Every row gives one point. Examples show where two turns around zero, p and q, send a point. Where does a point land after both, in the order given? Backwards means that the second turn is done in reverse. Each puzzle has new turns, and all numbers are rounded.

Turn p:
[-0.07  0.31  0.03] => [-0.06  0.25 -0.19]
[ 0.16 -0.35  0.55] => [-0.12  0.06  0.66]
[-0.09  0.31 -0.34] => [ 0.08  0.04 -0.46]
[-0.20 -0.03 -0.26] => [-0.06 -0.22 -0.24]
[ 0.52 -0.23  0.39] => [0.28 0.16 0.61]
[-0.33 -0.01 -0.36] => [-0.13 -0.29 -0.37]
Turn q:
[-0.09  0.34 -0.03] => [-0.16  0.26  0.18]
[ 0.24 -0.08  0.14] => [ 0.21 -0.15  0.12]
[ 0.05  0.34 -0.50] => [ 0.08  0.60 -0.09]
[-0.44 -0.25  0.24] => [-0.41 -0.35 -0.16]
[ 0.42 -0.55  0.35] => [ 0.45 -0.63  0.01]
[-0.18  0.18 -0.20] => [-0.17  0.27 -0.07]
Where do these land?
p, then q backwards: [ 0.04  0.16 -0.04] => [ 0.02 -0.01 -0.17]
q, then p: [0.19 0.16 0.14] => [-0.03  0.18  0.22]
q, then p: [-0.29 -1.03  0.00] => [ 0.32 -1.01 -0.12]
q, then p: [0.07 0.26 0.19] => [-0.18  0.20  0.18]
p, then q: [ 0.15  0.18 -0.25] => [ 0.28  0.19 -0.03]
p, then q: [-0.17  0.27 -0.04] => [-0.09  0.29 -0.11]

Turn p:
[ 0.16  0.10  0.24 -0.29 -0.08 -0.22] => [ 0.23  0.01  0.25 -0.18  0.17 -0.23]
[ 0.35  0.00 -0.64 -0.05 -0.08  0.67] => [ 0.14  0.11 -0.75 -0.05  0.29  0.55]
[0.06 0.42 0.14 0.36 0.09 0.37] => [ 0.00  0.54 -0.01  0.38  0.00  0.20]
[-0.30 -0.40  0.60 -0.14  0.18 -0.48] => [-0.27 -0.40  0.75 -0.09 -0.08 -0.28]
[-0.35  0.07  0.14 -0.24  0.16 -0.43] => [-0.23 -0.12  0.22 -0.07  0.01 -0.54]
[ 0.22 -0.08 -0.32  0.15  0.26  0.04] => [ 0.08 -0.21 -0.29  0.31  0.09  0.12]
[ 0.14 -0.11  0.05  0.17 -0.10  0.13] => [ 0.11  0.01  0.04  0.03 -0.09  0.26]
[-0.15  0.11 -0.52 -0.13 -0.29  0.62] => [-0.18  0.32 -0.66 -0.32  0.07  0.33]
[-0.13 -0.12  0.29  0.19 -0.13 -0.70] => [ 0.13 -0.26  0.44  0.01 -0.47 -0.41]
Turn q:
[-0.19 -0.14 -0.32 -0.19 -0.10  0.35] => [-0.04 -0.08 -0.44 -0.24 -0.23  0.11]
[ 0.20  0.09 -0.40 -0.09  0.28 -0.03] => [ 0.09  0.24 -0.20 -0.28  0.21 -0.26]
[ 0.05  0.31 -0.25 -0.11 -0.04  0.42] => [ 0.37  0.14 -0.27 -0.26 -0.08  0.21]
[-0.25 -0.28  0.11  0.38 -0.61 -0.43] => [-0.31 -0.02  0.17  0.64 -0.54 -0.18]
[-0.25  0.19  0.25  0.17  0.41 -0.24] => [-0.23  0.21  0.17  0.21  0.44  0.21]
[ 0.21  0.31  0.38 -0.40  0.20 -0.12] => [ 0.08  0.02  0.53 -0.36  0.24  0.17]
[ 0.05 -0.45  0.31  0.75 -0.35 -0.27] => [-0.06 -0.32  0.14  0.90 -0.15 -0.32]
[ 0.17 -0.05 -0.07 -0.51  0.21  0.34] => [ 0.09 -0.22 -0.11 -0.61  0.11  0.08]
Where do these land?
p, then q backwards: [-0.22  0.34 -0.22 -0.21 -0.01 -0.30] => [ 0.24 -0.23 -0.45  0.04  0.05 -0.18]
q, then p: [-0.69 -0.11  0.19  0.18  0.05  0.41] => [-0.42  0.10 -0.46  0.06 -0.13  0.55]
p, then q: [ 0.39 -0.16  0.10  0.16  0.22 -0.56] => [ 0.03 -0.41  0.22  0.36  0.09 -0.47]
q, then p: [-0.39  0.21 -0.13  0.07 -0.38  0.24] => [ 0.13  0.36 -0.35 -0.18 -0.16  0.29]
p, then q: [-0.08 -0.34 -0.21  0.23  0.02 -0.18] => [-0.12 -0.24 -0.20  0.14 -0.32 -0.15]
p, then q: [0.17 0.51 0.21 0.31 0.25 0.07] => [0.38 0.31 0.14 0.43 0.23 0.04]
q, then p: [-0.03 -0.04  0.09 -0.67  0.28  0.40] => [-0.29 -0.20 -0.08 -0.43  0.61  0.13]
p, then q: [ 0.94 -0.14 -0.09 -0.04  0.09 -0.01] => [ 0.48 -0.42 -0.16 -0.09  0.48 -0.50]
q, then p: [-0.09 -0.27  0.05 -0.04 -0.51 -0.07] => [ 0.06 -0.01  0.09 -0.35 -0.45  0.13]

Turn p:
[ 0.10  0.07  0.30  0.03  0.32  0.00  0.42 -0.54] => [ 0.30 -0.23 -0.07 -0.08  0.17 -0.04  0.70  0.09]
[ 0.09 -0.59 -0.61 -0.48  0.02 -0.31 -0.57  0.30] => [ 0.06  0.05  0.15 -0.60 -0.21 -0.43 -0.92 -0.14]
[-0.05  0.26 -0.24  0.28 -0.08 -0.34  0.02  0.47] => [-0.34  0.30 -0.02  0.28  0.35 -0.19 -0.30  0.13]
[ 0.02 -0.08  0.22  0.37 -0.50 -0.10  0.12 -0.13] => [-0.01 -0.20 -0.09  0.60 -0.16 -0.16  0.10 -0.14]
[-0.41  0.24  0.25 -0.07 -0.16 -0.11  0.22 -0.34] => [-0.34 -0.05 -0.13  0.05 -0.17 -0.10  0.56 -0.09]
[-0.02  0.07  0.23  0.04  0.08 -0.04 -0.28  0.04] => [-0.12 -0.08  0.32  0.01  0.06  0.11  0.00 -0.11]
[ 0.15  0.39 -0.18 -0.50  0.24  0.42 -0.23 -0.58] => [ 0.37  0.44  0.09 -0.56 -0.16  0.29  0.42 -0.36]
[-0.04 -0.56 -0.35  0.32  0.16  0.32 -0.16  0.22] => [ 0.17 -0.32 -0.33 -0.09  0.16  0.25 -0.63 -0.10]
[ 0.16  0.19  0.38  0.00 -0.07  0.15  0.45  0.55] => [-0.08  0.09  0.10  0.38 -0.04  0.25  0.07  0.71]
Turn q:
[ 0.41  0.24 -0.07  0.21  0.08 -0.49  0.41  0.23] => [ 0.43  0.19 -0.18  0.22 -0.29  0.09  0.58 -0.04]
[ 0.04  0.26  0.27 -0.30  0.05 -0.03 -0.01  0.10] => [ 0.05  0.36  0.26 -0.13  0.00  0.15  0.01 -0.07]
[ 0.09 -0.41 -0.05  0.47  0.47  0.44 -0.20  0.28] => [ 0.35 -0.45 -0.08 -0.06  0.45 -0.09 -0.10  0.61]
[-0.25  0.20 -0.03  0.09  0.01 -0.15 -0.25 -0.25] => [ 0.06 -0.09  0.18  0.15 -0.08 -0.18 -0.26 -0.30]
[-0.05  0.09 -0.72 -0.18 -0.29 -0.25 -0.92 -0.08] => [-0.15 -0.06  0.06  0.15 -0.83 -0.53 -0.71  0.19]
[-0.40 -0.60  0.26 -0.05  0.09  0.26  0.26  0.14] => [-0.43 -0.20  0.09 -0.13  0.63 -0.10  0.26  0.19]
[ 0.36  0.35  0.26 -0.04 -0.49 -0.33 -0.06 -0.15] => [-0.02  0.12  0.16  0.15 -0.55  0.51  0.05 -0.28]
[ 0.05  0.00 -0.07 -0.38  0.02 -0.03  0.38 -0.50] => [-0.17  0.09 -0.25 -0.43 -0.06 -0.02  0.14 -0.49]
[-0.25 -0.12  0.14  0.17  0.06  0.58  0.37  0.22] => [-0.11  0.04 -0.23  0.07  0.72  0.16  0.01  0.17]
Where do these land?
q, then p backwards: [ 0.44  0.04 -0.41  0.08  0.20 -0.24 -0.52  0.22] => [ 0.42 -0.45  0.05 -0.47 -0.30  0.04  0.30  0.09]
p, then q: [ 0.13  0.44  0.19  0.29  0.57  0.16  0.39 -0.24] => [ 0.43  0.23 -0.41 -0.31  0.49 -0.02  0.36  0.09]
q, then p: [ 0.19  0.03 -0.05  0.36 -0.03 -0.18 -0.32  0.45] => [ 0.06 -0.07  0.12  0.55  0.09  0.09 -0.34  0.21]
q, then p backwards: [-0.34 -0.24 -0.11 -0.45 -0.24  0.25 -0.05  0.26] => [-0.35  0.26 -0.13 -0.12  0.04 -0.35  0.06  0.48]
q, then p: [-0.22 -0.28 -0.27 -0.20 -0.39  0.22  0.48 -0.11] => [-0.39  0.10 -0.57 -0.38  0.14 -0.06  0.01 -0.16]
p, then q: [-0.43 -0.44 -0.22 -0.14 -0.13 -0.17 -0.10  0.07] => [-0.45 -0.11  0.16  0.03 -0.29 -0.40 -0.16  0.00]
p, then q: [ 0.18 -0.48  0.03 -0.06 -0.05  0.00 -0.27  0.15] => [-0.16 -0.27  0.31 -0.12 -0.26  0.15 -0.11  0.23]
q, then p: [ 0.36  0.42  0.29  0.07  0.24 -0.37  0.08 -0.03] => [ 0.53  0.16  0.10  0.33 -0.19  0.07  0.34  0.12]
p, then q: [-0.31  0.51  0.55  0.06 -0.17  0.32  0.31 -0.77] => [-0.24  0.00 -0.85  0.10  0.48  0.26  0.44 -0.45]

Turn p:
[-0.26 -0.60 -0.04  0.13  0.20 -0.15 -0.08  0.19  0.29] => [-0.35 -0.49  0.16  0.13 -0.17 -0.02 -0.30 -0.20 -0.26]
[-0.16 -0.01 -0.05  0.20  0.25 -0.29  0.22  0.25 -0.30] => [-0.37 -0.16 -0.10  0.28  0.38 -0.05  0.15  0.03 -0.01]
[ 0.11  0.43 -0.39 -0.64 -0.42  0.53 -0.16 -0.27 -0.33] => [ 0.43  0.72 -0.03 -0.60  0.06  0.06  0.04  0.54 -0.25]
[-0.10  0.03  0.38  0.00 -0.08 -0.54 -0.12  0.29 -0.04] => [-0.10 -0.10  0.30  0.14  0.22 -0.35  0.28 -0.42  0.04]
[ 0.10  0.23 -0.40 -0.18 -0.53  0.35  0.08 -0.79 -0.08] => [ 0.41  0.67 -0.56 -0.28 -0.38 -0.09 -0.12  0.30 -0.16]
[-0.04 -0.37  0.53  0.22  0.23  0.06  0.13  0.11 -0.12] => [-0.06 -0.48  0.00  0.22 -0.08  0.29  0.36 -0.24 -0.08]
[ 0.32  0.43 -0.40 -0.19 -0.01  0.21 -0.51 -0.48 -0.10] => [ 0.62  0.60 -0.06 -0.08  0.17  0.13 -0.43  0.18 -0.03]
[-0.54 -0.11  0.17  0.47  0.12  0.37  0.18  0.06  0.48] => [-0.60 -0.07 -0.02  0.06 -0.53  0.46 -0.09 -0.25  0.17]
[ 0.52 -0.02 -0.08  0.14 -0.09 -0.28 -0.09  0.48 -0.01] => [ 0.16 -0.22  0.39  0.33  0.14 -0.36  0.03  0.28  0.24]
[ 0.05 -0.02  0.28 -0.16  0.33 -0.25  0.37  0.18  0.20] => [-0.14 -0.48 -0.07 -0.19  0.20 -0.07  0.12 -0.19  0.32]
Turn q:
[-0.19  0.16  0.51 -0.04  0.39 -0.22 -0.02 -0.17 -0.21] => [-0.10  0.34  0.15  0.09  0.52  0.24  0.13 -0.30  0.07]
[ 0.19  0.43  0.19  0.49  0.07  0.24 -0.40 -0.20  0.05] => [ 0.35  0.36 -0.11  0.32 -0.20  0.13  0.14 -0.34 -0.45]
[ 0.11 -0.21 -0.04 -0.20 -0.62 -0.05  0.45  0.06 -0.14] => [-0.64 -0.24  0.09 -0.21 -0.37 -0.09 -0.07  0.17  0.07]
[ 0.27 -0.48 -0.40 -0.22 -0.06 -0.37  0.29 -0.05 -0.25] => [-0.18 -0.53  0.24 -0.47 -0.03 -0.33  0.13 -0.06  0.27]
[-0.10  0.35 -0.07  0.14  0.20  0.21 -0.21 -0.49  0.27] => [ 0.34  0.07 -0.46  0.29 -0.05  0.27  0.13 -0.31  0.02]
[-0.49  0.67  0.23  0.07  0.03 -0.25 -0.52  0.14  0.20] => [ 0.19  0.70 -0.26  0.39  0.24 -0.07 -0.52 -0.24  0.05]
[ 0.02 -0.39 -0.54  0.24 -0.30 -0.08  0.24  0.21 -0.19] => [-0.17 -0.44  0.02 -0.10 -0.19 -0.62  0.10  0.25 -0.06]
[ 0.36 -0.02 -0.50 -0.52 -0.13 -0.04  0.40  0.35 -0.36] => [-0.24 -0.20 -0.08 -0.92 -0.12 -0.24 -0.05  0.26  0.04]
[ 0.11 -0.47  0.69  0.03  0.27  0.02 -0.29  0.15  0.27] => [ 0.26  0.05  0.75  0.33  0.17  0.43 -0.06  0.14  0.01]
[-0.08 -0.29 -0.34 -0.24 -0.01  0.33  0.43  0.16 -0.44] => [-0.33 -0.43 -0.17 -0.42  0.19 -0.09  0.16  0.41 -0.19]
[ 0.00 -0.05  0.19  0.25  0.15 -0.18  0.25  0.20  0.52] => [ 0.14  0.28  0.22  0.27 -0.14 -0.04  0.22  0.30  0.39]
[-0.20  0.29  0.07  0.00  0.02  0.39 -0.62 -0.37  0.28] => [ 0.40  0.02 -0.39  0.42 -0.03  0.42 -0.31 -0.27 -0.21]
Where do these land?
q, then p: [-0.41 -0.20 -0.03  0.33 -0.07 -0.67  0.18 -0.26 -0.25] => [-0.35 -0.17 -0.44  0.21 -0.01 -0.14 -0.27 -0.66  0.10]
p, then q backwards: [ 0.39  0.31  0.13 -0.38  0.00 -0.02 -0.34  0.46 -0.48] => [ 0.07 -0.35  0.24  0.15  0.78 -0.10 -0.01  0.37 -0.09]
p, then q: [-0.11  0.01 -0.13  0.20  0.25  0.13 -0.06 -0.34 -0.03] => [ 0.24 -0.13 -0.29  0.03 -0.06 -0.06 -0.02 -0.05 -0.32]
q, then p: [-0.03  0.35 -0.45 -0.03 -0.25  0.06 -0.58  0.69 -0.11] => [ 0.45  0.30  0.47  0.24  0.63 -0.43 -0.11  0.04 -0.22]
q, then p: [ 0.52 -0.33 -0.38  0.00  0.04  0.23  0.17  0.08 -0.06] => [ 0.10 -0.39  0.05 -0.27 -0.09 -0.36  0.36  0.22 -0.25]
q, then p: [-0.57 -0.31  0.01  0.16  0.32  0.10  0.25 -0.09  0.10] => [-0.44 -0.45 -0.04  0.30  0.01  0.20 -0.21  0.10  0.23]
p, then q: [ 0.14  0.36  0.29  0.16  0.09 -0.52  0.04  0.21 -0.01] => [ 0.21  0.11  0.06  0.29  0.00  0.06  0.42 -0.11  0.50]
p, then q: [ 0.24 -0.50  0.05  0.06  0.05  0.35 -0.29  0.00  0.03] => [-0.15 -0.19  0.38 -0.01 -0.19  0.07 -0.03  0.06 -0.52]
q, then p: [-0.11  0.02  0.17  0.03 -0.22  0.69  0.22 -0.16  0.20] => [-0.37  0.17  0.12  0.16 -0.25  0.22  0.16  0.55 -0.18]
q, then p: [-0.06  0.29  0.34 -0.54 -0.21 -0.34  0.42 -0.59  0.61] => [-0.23  0.42  0.03 -0.45 -0.84  0.26 -0.50 -0.10  0.28]
